Each point is reached from the start by the listed moves, each made once or not at all, plus a little noise. Is the number of moves made odd or even? Then give how often each move was made.

Moves:
(1): [16  1 22]
(2): [-11  31   7]
(3): [-20 -17  20]
Start: [ -9 -11  11]
Points:
[-3 21 40] -> even (1, 1, 0)
[-22   4  60] -> odd (1, 1, 1)
[ -8 -12  11] -> even (0, 0, 0)
[-21  19  19] -> odd (0, 1, 0)

Moves:
(1): [ 15   6 -10  15 -14 -17 -10]
(2): [-13  17  -3   2   0   8  -9]
(3): [  2  -1  13   2 -12   6  -4]
(4): [-13 -20  -4  22  -6   1   0]
(5): [ 6 -1 -2 19 25  0  3]
(6): [  7   4 -16  -2  -5  13  -3]
Start: [-1 -3  6  1  2  0  1]
Points:
[ 14   4  -4  16 -10 -19  -9] -> odd (1, 0, 0, 0, 0, 0)
[ -3  17  -1   0 -14  27 -16] -> odd (0, 1, 1, 0, 0, 1)
[ -6   0 -13  60   6  -8 -15] -> even (1, 1, 0, 1, 1, 0)
[ -7 -21  -1  41  20   0   3] -> even (0, 0, 0, 1, 1, 0)

Moves:
(1): [ 20  11  -6 -13  -3  10  -8  20 -12  -5]
(2): [-17   8  -6 -15   4 -29   4  -9  13  -5]
(3): [ 10  -5   5   7  22 -16  36  -6   4   6]
(4): [-21  31 -15  20 -25   1  -5  13  10 -16]
(5): [-19  10   1   4  24   5   6  20 -10  -6]
(6): [-28  14 -16  11  -2   9   3 -39  12  19]
(7): [  1  -9 -15  -9  -9  -3  -1  -4 -29  -4]
(8): [  6 -22   3 -16   6   3  20   9   1  17]
Start: [  7   5   7   1   3  -5 -12   1  -3   6]
Points:
[-26  54 -46   2  -9 -33  17 -26  -6   0] -> even (1, 1, 1, 1, 0, 1, 1, 0)
[-31  60 -38  19  10   2  18   5 -28   0] -> even (1, 0, 1, 1, 1, 1, 1, 0)
[-19  54 -47  11 -37  14 -25 -10 -25   0] -> even (1, 0, 0, 1, 0, 1, 1, 0)

Moves:
(1): [ -2  20  -3   2   5  10   0  19   2 -10 -10]
(2): [ 10  26  -1   1   4  11  -1 -16  14  -1 -19]
(3): [ 15  -5   3  -4   8  -9  -8   4 -23  -3  -2]
(4): [  8   3  20  -2  25   7  12   7 -16 -18  21]
(5): [  2  -4  -8   2  15   0  -6  -2  11 -13  14]
(6): [ 3 -3  7 15 -5  0 -9 -3  7 13  4]
(7): [  6  -5   1 -10   3  12  -6   4   7  -5  12]
(8): [  1  -1  10  -1   3 -32  -6   1  18  -4   5]
(9): [-5 -8 -3 -3 19  4 -1 -2 14  0 -6]
(10): [11  3 -5 -6  4 15 16 -7 -3 25 10]
(11): [ 13 -12 -12   7   7  -6   8  -3   7   3  -7]
Start: [ 3  5 11 -4 -8 -5  4 -5 13  7 10]
Points:
[ 60  18  40 -10  49  -1  -6 -16  32   2  55] -> even (0, 1, 1, 1, 1, 1, 1, 1, 0, 1, 0)
[ 21   3  12 -17  43 -20 -23  16  43 -29  23] -> even (1, 0, 1, 0, 1, 0, 1, 1, 1, 0, 0)
[30 31 20 15 48 20 13 -4 42 -6 -6] -> even (1, 1, 0, 1, 0, 1, 0, 0, 1, 0, 1)
[ 58  27  18   6  54  21  -7   4  24 -27  23] -> even (1, 1, 1, 1, 1, 1, 1, 0, 0, 0, 1)
[ 33  14  15   5  22 -22 -12   6  27  14  33] -> even (1, 0, 1, 0, 1, 1, 0, 1, 0, 1, 0)
[ 43 -23  28  -2  50   2  -1   2  11  -4  33] -> even (0, 0, 1, 1, 0, 1, 1, 0, 1, 0, 1)

Moves:
(1): [-14   2  10 -13  -5  -7  10  23   7  -4   2  -5]
(2): [ 17   3  -2   3   5 -15  -1  -2   1  -4 -10   9]
(3): [13 17 18 12  1 -6  3  1 -6 -9  0 -6]
(4): [ 3 -3  6  5  4  1  3  8 -8 -8  2  4]
(5): [  3  15  -3 -12   6   1   7   7  -9  -4   0   2]
(6): [  6   1  22   4   7  -9 -18   3  -9  13  -5  11]
(7): [  9   2  -9   3   7   0  -1   5  14  -1 -15  -1]
(8): [ -6  -3 -23  18   7  -7  15  -9  16  13  -3   6]
(9): [24 -1 13 -3 -8  8  1  3 12 10  7 -1]
(10): [  0 -23   3 -10   6  -4  -7  12  -5  11  -1 -10]
(11): [ -6 -10   6  -5 -14   3   4  -5  -2  13  -3  -8]
(12): [ -2 -10  12   4  11   1   5  -8  11   8 -10  -8]
Start: [ -6   9   4 -23  -7   6  -3  -2 -12   9   2  -8]
Points:
[ 60  18  58  -5  -5 -12 -10  10 -13  25 -22   0] -> odd (0, 1, 1, 1, 0, 1, 1, 0, 1, 0, 1, 0)
[ 45 -10  48   1   2 -23  -2   7 -13  48  -8  -4] -> even (0, 1, 1, 1, 0, 1, 0, 1, 1, 1, 1, 0)
[ 12 -23  23 -22  18 -12  -3   6 -15  19 -16 -13] -> even (0, 1, 0, 1, 0, 0, 0, 0, 0, 1, 0, 1)
[ 32  11  25 -28   8 -15   7  24 -27   9 -25 -18] -> odd (0, 1, 1, 1, 1, 0, 1, 0, 0, 1, 1, 0)

Moves:
(1): [-4 12 -4  4 -2 -4 -5 -1 -8  0  2  0  1  1  4  1 -1  5 -1  3  1]
(2): [  1  -2  -2   3  -7  -6 -11 -11  -4   7   5   7  -8   1   3   4   3   0
  -2  -3  -1]
(3): [ -3  -5 -13  -3  -5  -7   1  -4  -2  -8 -16   6  -5  11   3   1  -8   5
  -3   2   0]
(4): [ 2  7  3  3  7  2  4  1  5  4 -1  6 -3 -2 12 -1  0 -3  3 -8  3]
(5): [ -1   0  -3   0   2   0  -1  -8  -2   3   5 -10   1   2   3   4   6   1
  -1  -4  -5]
(6): [  1  11  -5  -4   5   3  -1 -12   8  -5 -10  -3   1   3   1  -3  -7   8
   1  -4  11]
(7): [ -5   6  -1   7   5 -10   2   5 -11   5  -5   2  16   5   4  -1  -9  -1
   7   1 -10]
(8): [-3 -1  3  0 -1  1  9 -2 -6 -2  1 -8  4 -6  4 -4 -4  5  6  3  4]
(9): [ 2 12  6 -2  1  7  1  2  4 -6  0 -6 -4 18  4  7 -4 16  5  2  2]
(10): [  1  -1   1  -5   6  -1  -2   5   0  -2   7   4   5   3  -6   2  -9  -1
 -13   1   1]
(11): [  0   9  -1   5  -4  12  -3   4  -5   3   3   3   4  12  -5   3 -12   0
  -5 -14  -1]
(12): [ 4 -5 -3  2  8  1 -2  3  0 -1  8  1 -1  0 -3  2 -3  2  3  0  3]
(13): [14 -2  3 -9 -5  1  4  8 -8 -8  4  9 -3  8  3 -6  5  1  6  2 -8]
(14): [  1  10   1  -2   2  12  -1  -1   6  10   2   6  -2  -3 -11  -5   0 -14
   0  -3 -12]
(15): [18  6 -5 -9 -3  4  3 -3  5 -1 -7  0  0  3  7  4  2  9  1 -6 -2]
(16): [ 0  6  0 -7  1  0 -1 -3 -2  1 -2  4 -3 -3  4  7 -4 -4  4 -4 -2]
(17): [  7   7   3   1   0  -4  10  -2  -2  -7 -10  -1   1   3  -2  -2 -14  -6
 -10   3   4]
(18): [-8  2 -5 -1 -6 -9  9  2  3 -6 -5  2  3  9 10  6 -5 -2 10 -7 -4]
Start: [-6 -1  0  4 -2  6  1 10 -3 -2 -4  2  3  1 -4 -8 -2  0 -3  1  3]
Points:
[  2  43 -27 -10 -15   6  -1 -21   7  -9 -32  16 -11  46  18   8 -22  27
   8 -13  -3] -> even (1, 1, 1, 0, 0, 1, 0, 0, 1, 0, 0, 0, 0, 1, 1, 0, 0, 1)
[  3  33 -18   7  -2   5  -7  11 -18  13   6  27  22  30   0  10 -35  -3
  -2 -26 -21] -> odd (1, 1, 0, 0, 0, 0, 1, 0, 0, 1, 1, 1, 0, 1, 1, 0, 0, 1)
[  3  36  -1 -11  -2  18   8  18 -24 -21  -6  20  -2  43  19   3 -39  26
  -3 -11   2] -> odd (1, 0, 1, 1, 0, 0, 0, 1, 1, 1, 1, 0, 1, 0, 0, 1, 0, 0)
[ 11  29  -6 -18  -6  -6  35  15 -13 -22 -36  20   8  44  48   6 -27  27
  37 -14 -15] -> odd (0, 0, 1, 1, 0, 0, 1, 1, 1, 0, 0, 0, 1, 0, 1, 1, 0, 1)
[ 20  31 -26 -17  -6   3  28 -11  -9 -25 -31   6   1  31  15  -8 -30  14
   8  -9  -5] -> odd (1, 0, 1, 0, 1, 1, 0, 1, 0, 0, 0, 1, 1, 1, 1, 0, 1, 1)
[  0  33 -27 -13  -8 -14   7 -22  -4 -12 -38   5   4  50  36  22 -26  32
  20 -21  -7] -> odd (0, 1, 1, 0, 1, 1, 1, 0, 1, 0, 0, 0, 0, 0, 1, 1, 0, 1)
[ 15  60   2  -3   8  20   1   3 -33  -7   2  20  14  42  -4  -2 -58  12
  -3 -11  -5] -> odd (1, 1, 0, 0, 0, 1, 1, 1, 1, 1, 1, 1, 1, 1, 0, 1, 1, 0)

Moves:
(1): [ -5   5  -4   6   0   3  -4   2  -1  -1  -1   6   8 -12   5  -2  -6  -2
  10   2  -6   5  -3]
(2): [ 3 -3 -1  2 -6  2 -3  0  0 -4  2 -1 -2 -4 -5 -3 -3 -2  2 -3 -1  3 -3]
(3): [-5 -3  5  5  0  9  0 -5  1 -2  5 12  1 -7  3 -3 -3  2  4 -5 -2  1 -1]
(4): [ -9  -3   1  -2  -5   9  -3  -8  -4  10  -5  -6   4  -5 -10   0   1  -3
   6  -8  -6   2  -2]
(5): [-4 11 -2  5  4  6  4 -3 -2 -3  3  5  1 -2  5 -5 -1  0 -2 -2 -4 -4  1]
(6): [  1  -8   0  -3   2   3   5  -6   5   4  -6   2   0  -6 -10   1 -10  -3
  -5  -5   6   2  -6]
(7): [  2  -2  -4   8  10   9  -7  -4   7  -8  -3  -6   5   9  -8   8   7   2
   6   0  13 -12 -14]
(8): [ 7 -6  7 -1 -4 -1 -1 -4 -2  3  4 -8 -1 -6 -3  2 -7 -4  3  4  5 -5  1]
(9): [ 0 -1 -2  1  2  2 -3 -3  1 -1 -4  4 -2  4 -7  1 -8 -4 -6  4  9 -1  0]
(10): [  7   5   9  -1  -2 -10  -2  11   3  -6   2   6  -4   4  -5  -3   2   4
  -3   7   5  -6   3]
(11): [  3  -1   1   6   5   6   3 -10  -8 -11  -3   2   2   7  -1   4   4   6
  -4   1  -3  -2  -2]
(12): [-3 -3 -3  5  6  9 -1  6  5  1 -8 -7 -4  5 -3  4  7 -1  1  3 -1  0 -6]
(13): [ 3  0 -2 -3  0  0 -3  3 -1  2 -1 -4  4 -1 -7  2  1  0 -7  2 -6  4 10]
(14): [ -1   6   3  -2  -5  -6  -2   2  -2   0   7   0   0   0  -2   1  -1   0
   3  -4 -12  -1  -2]
(15): [  0  -4 -13  -7   6  13  10   2   0   2   5   4  10   8   9  -4   7  -9
  -5  -9  -2   5  -6]
(16): [-1  0  3  1  7 -2  2  1  1 -4  2 -5  2  7 -3 -3 -1  0  6  2  9  4 -1]
(17): [ -6   0   1   3  -3   2  -1   8  -1  -2  -4  -5  -2   1 -10   5  -3   2
   2  -5   7   2  -2]
(18): [ -1  -1  -4   3   1 -11   0   4  -2   1   3   0  -1   1  -2  -2   4  -4
  -3   4   5  -1  -1]
(19): [  2  -6   4  -7  -2 -10   1   3   5   0   3  -1   1   1   5  -8  -9  -4
   0  -5   0  -8   0]
(20): [ -4   0   2  -3   1  -1  -4  -3  -4  -2   1   5  -2  -3   1  -5  -9   3
 -10   8   5   5   1]
Start: [-1  2  5 -6  6  1  0 -6 -3 -3  3  9 -1  1 -4  3 -5 -4  1  4  8 12 -3]
Points:
[-16  13 -14   7  19  19  10  -5 -22 -19   7  26  16   0   4  -6 -10  -8
 -12   3  10  22 -17] -> odd (1, 0, 0, 0, 1, 0, 0, 0, 0, 0, 1, 0, 0, 0, 1, 0, 1, 1, 0, 1)
[  1 -14  -3  -8  26  30  18 -20  -7 -13   5  20  20   8 -14   1  -8  -8
 -10 -11  11  25  -8] -> even (0, 0, 1, 0, 0, 1, 0, 0, 0, 0, 1, 0, 1, 0, 1, 1, 0, 0, 0, 0)
[ -3 -24   9 -13  12  26   7  -8  -7  -9   7   9  10   0 -23   1 -30 -14
 -17 -11   6  14 -17] -> odd (0, 0, 1, 0, 0, 1, 0, 1, 0, 0, 1, 1, 1, 1, 1, 0, 1, 0, 1, 1)
[  2  -3  14   0   4  11 -15 -15   2  -4  -3   7   9 -12 -44  12 -28 -15
  13   5  22  -4 -26] -> even (1, 0, 0, 1, 0, 1, 1, 1, 1, 1, 0, 0, 0, 1, 0, 0, 0, 0, 0, 0)
[ -8 -16  -6   3  24  33  -2  -9 -10 -19   2 -18  19  20 -37  -2  -8 -20
  -5  -4  29   3 -29] -> even (0, 1, 0, 1, 1, 0, 1, 1, 0, 0, 1, 1, 1, 0, 1, 1, 1, 1, 1, 1)
[ -5  13 -10  -5  14   7  -7   4   0  -7  11  15  25   6 -20  -8 -10 -25
  -2  -3   4  -5 -18] -> odd (1, 0, 0, 1, 1, 0, 1, 0, 1, 1, 0, 0, 1, 1, 1, 0, 0, 1, 1, 0)
[-12 -18  19   1   3  12 -10  -4   3 -12   4  12  -1 -19 -33  -7 -60 -19
   9   1  26  19 -24] -> even (1, 1, 1, 0, 0, 1, 0, 1, 1, 0, 0, 1, 0, 1, 0, 1, 1, 0, 1, 1)
[ -8 -10   2  21  12  22 -15 -18 -12 -21  -7  -9  14   3 -48  14 -18 -14
  21   6  41   5 -30] -> even (1, 1, 0, 1, 0, 0, 1, 1, 1, 0, 1, 0, 0, 0, 0, 1, 1, 1, 0, 0)
[-18  -1  -5  15  27  23  -6 -11  -2 -15 -14  -6  18   9 -52  10 -22 -17
   7  -6  19   1 -31] -> even (1, 0, 0, 1, 1, 1, 1, 0, 1, 0, 1, 1, 1, 1, 0, 1, 1, 1, 1, 0)
